Every row gives one point. Examples show where two turns around zero, p and q, send a point. Write where each new point lands after one turn and then the other. Backwards means that the second turn is done in reverse. Each puzzle has new turns, and all numbers are rounded.

Turn p:
-6, 16, -5 -> 10, 14, 4
8, -19, 12 -> -8, -21, -8
48, -10, 3 -> -24, -3, -43
-23, 34, 4 -> 35, 18, 13
-26, -20, -14 -> -12, -8, 33
Turn q:
-2, -24, 18 -> 0, -29, 9
-13, -1, 17 -> -14, -15, -8
-16, -14, -8 -> 14, -12, -13
31, 39, -26 -> -1, 55, 12
Where do these land?
q, then p: -6, -15, -25 -> -16, 9, -23
p, then q: 13, 2, 42 -> 38, 4, 21
p, then q: 18, -2, 33 -> 36, 3, 10
p, then q backwards: 11, 16, -22 -> 6, 27, -10
p, then q: -7, 10, -36 -> -33, 9, -16
q, then p backwards: -29, -10, 8 -> 18, -13, 23

Turn p:
18, -13, -23, 15 -> 13, -20, 26, -4
-2, 7, 38, 4 -> 15, 17, -31, -6
-36, -10, -17, -25 -> -40, 21, 16, 2
9, 7, -19, 15 -> 10, -15, 14, 14
11, 9, 21, -8 -> 3, -4, -25, -6
Turn q:
-4, 24, 19, -4 -> 16, 9, -24, 8
17, 4, 1, -4 -> -4, -14, -9, 5
-11, -3, -3, 13 -> -6, 15, 8, 0
-4, 8, 30, 11 -> 14, 13, -8, 26
-22, -48, -11, -14 -> 12, -6, 51, -19
8, -6, -45, -13 -> -24, -18, 5, -37
17, 21, 9, 10 -> -8, -1, -24, 16
Where do these land?
p, then q: 9, 17, 33, 7 -> -31, -15, -6, -18
p, then q: 17, -18, 19, -23 -> 15, -16, 6, -32
q, then p: -23, 9, 10, 10 -> 5, -14, -13, 20
p, then q: -9, 1, -36, -11 -> 18, 25, 16, 18
p, then q backwards: 6, -8, -26, 18 -> -1, -32, 8, -6

Turn p:
16, -5, -3, 30, -13, -2 -> 1, -24, -7, -14, -11, 20
-46, 14, 7, -8, -3, 13 -> 9, -1, 11, 45, 16, -10
-18, -12, 40, -23, 17, -48 -> -30, 30, -3, 29, -45, -23
-7, 7, 18, 2, 7, 26 -> 5, 12, 11, 15, 12, 21
38, -13, -29, -12, -23, 1 -> 5, -5, -33, -42, 12, -6
-25, -8, -1, 10, 22, 13 -> -17, -6, 25, 16, 14, 3
42, 17, -33, 2, -7, -4 -> 25, -8, -5, -49, 0, -6
Turn q:
28, 17, 21, -23, -12, 14 -> -39, -25, 0, -4, 3, 13
14, 21, 18, 34, 19, 9 -> -14, 1, 20, 15, 33, -26
-4, -21, -24, 1, -15, -23 -> 27, 5, -11, 17, -21, 13
-22, -8, -29, -26, -30, 21 -> -9, 19, -13, -18, -49, 11
-26, 14, -28, 18, 30, -14 -> 35, 5, 8, -4, -6, -41
-14, -4, 17, 11, -15, -34 -> 15, 2, -35, 16, 16, 1
25, -19, 24, -14, 23, 26 -> -15, -7, 32, -20, 23, 28
Where do these land?
q, then p: -26, 3, -16, 5, 30, 7 -> 10, 25, -14, -10, -26, -13
p, then q backwards: 13, 5, -29, -12, -36, 1 -> -28, 12, 14, -12, 13, -32
q, then p: 6, 10, 14, 37, 9, 6 -> -6, -1, 32, 6, -27, 1
p, then q: -11, 10, -7, 14, 10, -31 -> 2, 6, -27, 15, 9, 22
p, then q backwards: -4, -42, 8, -14, -17, -16 -> -8, 27, 17, -4, -39, 2
p, then q: 36, -12, -14, -10, -14, -14 -> 7, -19, -7, -14, -38, 8
p, then q: -15, 27, 44, -20, 18, 47 -> -40, -3, 30, 12, 34, -45

Turn p:
3, 12, 11, 1, 30, 17, -12, 14 -> -4, 8, -2, 6, 5, 13, 38, -8
10, -13, 11, -18, -6, 20, -8, 8 -> -16, 18, -12, -15, 0, 2, 9, 17
0, 2, 3, 0, 6, 26, -23, -25 -> -7, 13, 5, 0, 0, 40, 0, 5
17, 13, -24, 1, 7, -2, -2, 7 -> 18, 10, 5, -13, -1, -3, 5, -22
-15, -20, 8, 3, -20, -29, 15, 5 -> -8, -18, -4, 12, -9, -30, -23, 11
-23, -10, -14, 2, -7, 1, 32, 2 -> 26, -14, 5, 7, 0, -17, -8, 26
-12, 28, 8, -13, -9, 14, -20, -2 -> -3, -15, -21, -14, -2, 30, 8, -3
34, 32, 6, 27, 12, 28, -13, 3 -> -10, 3, 30, -25, 15, 24, 31, -26
-13, -36, -13, 9, -15, -44, 2, -4 -> -2, -1, 3, 24, -28, -32, -39, 0
0, -8, 4, -12, 1, -31, 29, -7 -> 5, -4, -10, 17, 20, -29, -21, -1
Turn q:
2, 12, 21, 12, 1, 35, 15, -12 -> 2, -14, 13, 22, -19, 24, 19, -11
-22, -1, -21, 9, -1, -11, 16, -5 -> -12, -22, -4, -3, -1, -3, -22, 16
-4, -17, -2, -18, 11, -14, -1, 6 -> -16, 16, 0, -18, 7, -3, -9, -1
4, 10, 2, 7, 18, -4, -26, -7 -> 13, 3, -14, -19, -11, -3, 19, 5
-22, 13, 12, 3, 3, 28, -9, 12 -> -6, 1, -8, 17, -35, -4, 7, -12
13, -14, -17, 14, 18, -21, 16, 38 -> -8, 7, -39, -4, 26, 18, -25, -3
48, 6, 0, -34, -37, -12, 17, -4 -> 6, 14, 29, 24, 58, -12, 14, 1
-20, -1, 26, -14, -16, -28, -37, -18 -> 13, 1, 21, -34, -10, -43, 5, -19
10, -7, -4, 11, -10, 16, -3, -3 -> 17, 4, 6, 12, -4, 10, -4, 5
-8, -1, -15, 10, 14, 11, 11, -8 -> -8, -10, -4, 1, -11, 16, -4, 18
Where do these land?
p, then q backwards: -23, 13, 10, 1, 13, 23, 6, -4 -> 23, 15, -8, 13, 8, 10, 13, -16
p, then q backwards: 23, 6, 19, 2, -34, -27, 8, -1 -> -31, -6, 4, -9, -4, -38, 16, 9
p, then q backwards: -12, 0, 1, -11, 35, 17, 0, -5 -> 34, 11, -5, 1, 3, 21, -1, 5
q, then p backwards: -7, 0, 3, 2, 30, -11, 17, 27 -> 8, 13, 23, -23, -10, -8, -25, -5
q, then p: 1, 19, 5, 6, 21, 11, -12, 22 -> 31, -6, 13, -14, -1, -1, -16, 3
p, then q: 17, -14, 13, 23, -18, -29, -7, -7 -> 8, -10, 12, -28, -22, -25, -6, -13
p, then q: -17, -7, -27, 3, -23, 34, 0, -12 -> 7, 37, -1, 32, 6, -6, 8, -20
q, then p: -16, 11, -26, -10, 13, 0, -4, -12 -> 6, -13, -16, -3, -20, -24, 7, 6
q, then p: 15, -2, -10, -2, 1, 18, 8, -10 -> -4, -7, 11, -7, 3, -3, 22, 7
p, then q backwards: 20, -27, 12, -13, -39, -37, -14, 2 -> -51, -15, -11, -17, 4, -19, -1, 30

Turn p:
-11, -26, -17, 5, 21, 12, 16, -14, -31 -> -19, 19, 30, 10, -3, -2, 18, 19, 26
-11, -18, -23, 11, 24, 0, 19, -26, -2 -> -3, 11, 8, 7, -17, 11, 15, 27, 32
23, -6, 13, -8, 6, -16, -31, 12, 11 -> -3, -13, -8, 5, -3, -10, -42, -1, -13
-7, -15, -10, -1, 23, 26, 6, 1, -21 -> -21, 19, 22, 22, 1, 5, 10, 0, 13
-10, 16, 28, -25, -33, -28, 4, 14, 13 -> 7, 2, -35, -35, 10, -21, -1, -9, -31
-17, 19, 3, 19, -9, -15, -1, 18, 2 -> 0, -13, -8, -15, 18, 19, 8, 8, -20
-8, -1, -23, -7, 12, 22, -22, -16, 2 -> 16, 22, 19, 21, -13, 15, -8, 0, 2
0, 4, 24, 3, -26, -3, 10, 22, 33 -> 9, -12, -41, -9, 25, -4, -1, -17, -4
1, 32, 24, -3, 1, -8, 22, 4, 9 -> -8, -16, -28, -7, -10, -2, 23, -11, -19
5, -19, -12, 20, 8, 24, -13, -36, -26 -> 15, -1, 43, 29, -5, -8, 8, 16, 20
34, 13, -7, -14, -27, -14, -10, 20, 11 -> 8, -17, -5, -28, -2, -3, -29, -32, -5
Turn q:
1, 18, 28, 20, -33, -12, 19, -27, 2 -> 3, 16, 23, 46, 15, -20, -17, 3, 0
-11, 19, 28, 8, -10, -37, 48, -10, 1 -> 29, 20, 48, 27, -8, -25, -6, -11, -7
-12, -7, 18, -12, -30, -34, 4, -23, -8 -> 8, 7, 16, 37, 14, -17, 31, -3, -12
10, 18, 1, -18, 10, 10, -15, -3, -11 -> -6, -22, -9, -11, -2, -18, -1, 16, 0
13, 3, -11, 5, -9, -7, -14, 22, 2 -> -22, 14, -4, -6, -15, 5, 6, 11, 1
-5, -4, 2, 21, -9, -20, 15, -17, -31 -> 20, 3, 22, 28, 2, 7, 11, 13, 21
2, -7, -28, -26, 4, 35, -15, 25, -3 -> -27, -17, -12, -46, 11, 14, 7, 3, 1
17, -6, -17, -4, 15, 5, 15, -14, 25 -> 21, 20, -17, -21, 12, -4, -13, -1, -4
-10, 0, -14, 7, 30, 8, -25, 12, 14 -> -5, -9, -30, -18, -22, 8, -4, -17, 11
14, -23, 7, -7, 21, 24, -16, 21, 3 -> -7, -18, -20, -20, -7, 28, -8, 5, -22
-19, -11, -14, 5, 11, 28, -15, 14, 6 -> -15, -14, -15, -18, 2, 22, -5, -21, 11
Where do these land?
q, then p: 23, 15, -8, 29, -1, -7, 28, 8, 18 -> 17, -16, -3, 0, -4, 7, -12, -19, -42
p, then q backwards: -16, 32, 1, 10, -16, -19, 5, -14, -2 -> 10, -22, -2, -30, 22, -10, 1, 8, -11
p, then q: 8, 23, 1, 25, -9, -18, -1, 5, -28 -> 14, -22, 15, 0, 9, 23, 14, -1, -27
p, then q: 9, -19, 18, -15, -14, 18, -5, -3, 2 -> 16, 14, -14, 15, -18, -15, 4, 5, 9
p, then q: -22, -27, 15, -27, 11, 14, 9, 16, -7 -> 4, -2, 7, 0, -25, -28, -4, -19, 31
q, then p backwards: -17, -47, 4, -20, 15, 9, -7, -21, -6 -> -11, 33, 10, 31, -26, 13, 6, 12, 22
p, then q: -12, -14, -12, -7, -7, 43, 0, 1, -15 -> 18, -3, 1, 17, -11, -23, -38, -3, 3
q, then p: 18, 23, 4, 24, 25, -12, -19, 4, 38 -> 39, -3, 23, -34, 0, 18, -16, -4, -15
q, then p backwards: 5, 19, -19, 13, -12, -39, -14, 10, 14 -> -10, -13, 1, -36, 21, 9, 23, -22, -4
q, then p: 5, -5, -4, -32, 10, 10, 5, -8, -13 -> -30, 11, -1, -4, -8, -14, -12, -2, 12

Turn p:
4, -42, -4, -21, -5, -15, -30, -5, 9, 8, 2 -> -3, 14, -30, 23, 12, 30, -2, -12, -19, -17, 9
8, 8, 25, 13, 7, 0, -20, 3, -7, 20, 6 -> -19, 10, -22, -5, -18, -7, 0, -3, 22, -5, -3
4, 10, 9, -31, 8, -14, -8, -14, 2, -4, 17 -> -5, -8, -25, 2, 11, -3, -6, 11, -5, 14, 27
-18, 11, 7, 5, 17, 23, 25, 16, 12, -6, -8 -> -7, -13, 23, -6, 9, -31, 16, 9, -3, -9, -13
13, 8, 23, -17, 5, 12, 20, 14, -2, -6, 16 -> -9, -1, 5, 4, -1, -23, -8, 34, 2, -7, 14
11, -5, 15, 17, 3, 24, -11, -1, 20, -16, 12 -> -7, 9, -8, 4, -23, -22, -6, 4, -24, -3, -17
-16, 0, -9, 11, -18, -26, -15, 11, -15, -3, 21 -> 33, 5, -22, -8, -2, 19, 9, 8, 15, 2, -7
-3, 3, -12, 7, 9, 30, 0, -7, -14, 17, -9 -> -6, -8, 19, 13, -18, -8, 14, -21, 10, -2, 4
6, 21, -24, -6, 12, -9, 29, 1, 11, 2, 12 -> -4, -19, 17, 6, 13, 3, 5, 22, 3, 31, -4
4, -5, -19, -14, 19, -10, 13, -4, -15, -7, -20 -> -8, -4, 23, -10, 12, 19, 12, -3, -8, 5, 21
-6, 1, -2, 26, -20, -3, 25, -28, -11, 4, -34 -> 7, -18, 31, -23, -5, 12, -27, -29, 10, -5, -11
-6, -11, -7, 11, -38, -10, -29, 14, 10, -10, -15 -> 30, 35, -11, -1, 10, 9, -9, -20, -4, -6, -20
Turn q:
-1, -6, 17, 13, 3, -5, -9, -10, 7, -8, 9 -> -6, -8, 13, -6, 4, -8, 3, -9, -17, 11, -1
13, -11, -12, -14, 12, 21, 12, 8, 48, 6, -10 -> 20, 6, -29, 0, -5, 26, -1, 4, -12, 23, 35
14, -8, -4, -9, 8, -10, 9, -16, -13, -20, -2 -> -19, -5, 0, 5, 6, 7, 6, 21, -17, -14, -4
-22, 4, -4, 13, 14, -33, 3, 27, 0, 8, -13 -> 8, 41, 20, 13, -3, 9, -6, -11, 2, 5, -20
-28, -27, -15, 6, -15, 0, -22, -11, -18, 19, 5 -> -8, 8, -10, 18, -12, -48, 5, -3, 10, 8, -10
-7, -26, 17, 0, -12, 4, -21, -5, -10, 3, -8 -> -16, -5, -2, 0, -24, -26, -8, -11, -9, -1, 2
-7, 0, -2, -18, 15, 26, -4, -13, -3, -13, 8 -> 0, -17, -18, 3, -3, 3, 29, -6, -6, -11, 5
11, 24, -4, 5, -29, -5, 41, 15, 15, -11, 0 -> -9, 10, 4, -31, 20, 31, -11, 17, 29, 10, 6
-1, 20, 5, 6, -17, -21, 5, -18, -13, 9, -5 -> 1, 8, 13, -19, 17, -17, -10, 11, 5, -15, -13
9, -8, 29, 17, 6, 7, 15, 2, 3, 18, -3 -> 14, -7, 23, -17, -24, 1, -5, 8, -7, 12, 6
2, -3, -14, 0, -2, -32, 2, 6, -16, -3, 18 -> -15, 11, 20, 23, 18, -4, -1, 10, 9, -5, -6
6, 32, -3, -26, -6, 30, -3, 22, 23, 12, 0 -> 28, -8, -22, -10, 5, 22, -5, -21, 25, -10, 26
11, 10, -9, 8, 25, 18, -28, -6, -22, -20, 2 -> 3, -35, -10, 21, 3, 6, 7, -11, -13, -13, -28
Where do these land?
q, then p: 29, 8, -5, 1, 31, 12, -9, -9, 15, 22, 5 -> -14, 22, 7, 10, -36, 21, -2, 17, -2, -4, 4
p, then q: 16, -3, 16, 19, -1, -10, -1, 3, -2, 6, 0 -> -1, 8, -21, -7, 2, 0, -4, -20, 8, -5, 1
q, then p: 24, -13, -10, 15, 14, 2, -27, -9, 5, -6, 5 -> -5, 6, 0, -5, -23, 29, 14, -12, 8, -17, -4
q, then p: 5, 8, 2, 25, 13, 1, -10, 19, -3, 0, -3 -> -16, 10, 2, 1, -11, -2, -14, -24, 2, -10, -1
q, then p backwards: -17, 17, -16, -14, -20, -29, 30, -9, -4, 5, 9 -> 4, 9, 14, -12, 1, -15, 2, 49, -5, 5, -17
p, then q: 11, -10, 5, 9, 10, -24, -8, -6, -32, -9, 6 -> -6, -14, -21, -2, 2, 4, 11, -5, 30, -4, 23
p, then q backwards: -26, -24, 7, -14, 2, 11, 8, 16, 18, 3, -6 -> 3, 17, -8, -17, 14, -15, -16, -22, -18, -8, 9
q, then p: -5, 27, -6, -3, 14, 24, -11, -9, 21, 18, 35 -> -36, -15, 9, 15, -14, 25, -13, 24, -17, 8, -1
q, then p: 5, -23, 17, -15, -22, 1, 12, 21, -5, -15, -5 -> 32, -12, -20, 12, 7, -21, 1, -6, 0, -9, -7
p, then q backwards: -25, 14, -32, 0, -20, 17, 19, -23, -2, 11, 9 -> 12, 10, 4, 24, 18, 21, -24, 14, -4, 20, 29
q, then p: -8, -15, 19, 10, -4, 5, -20, 4, 20, -19, -18 -> 15, -17, -8, 8, -5, 10, -4, -28, 15, -1, 22
q, then p: 12, -7, 4, -17, 2, -6, 9, 25, -6, -28, -25 -> 31, 0, 5, 5, -12, -31, 10, -20, -7, -5, 1
q, then p: -1, -2, 20, 2, 1, -5, 10, -6, -15, -14, -13 -> 16, 3, 4, -8, 12, -12, -4, -4, 0, -16, 16
p, then q: -19, 23, -22, -18, -20, 0, -2, -17, -10, 27, 0 -> 19, -12, 4, 4, 8, -13, -2, 18, -27, 32, 19
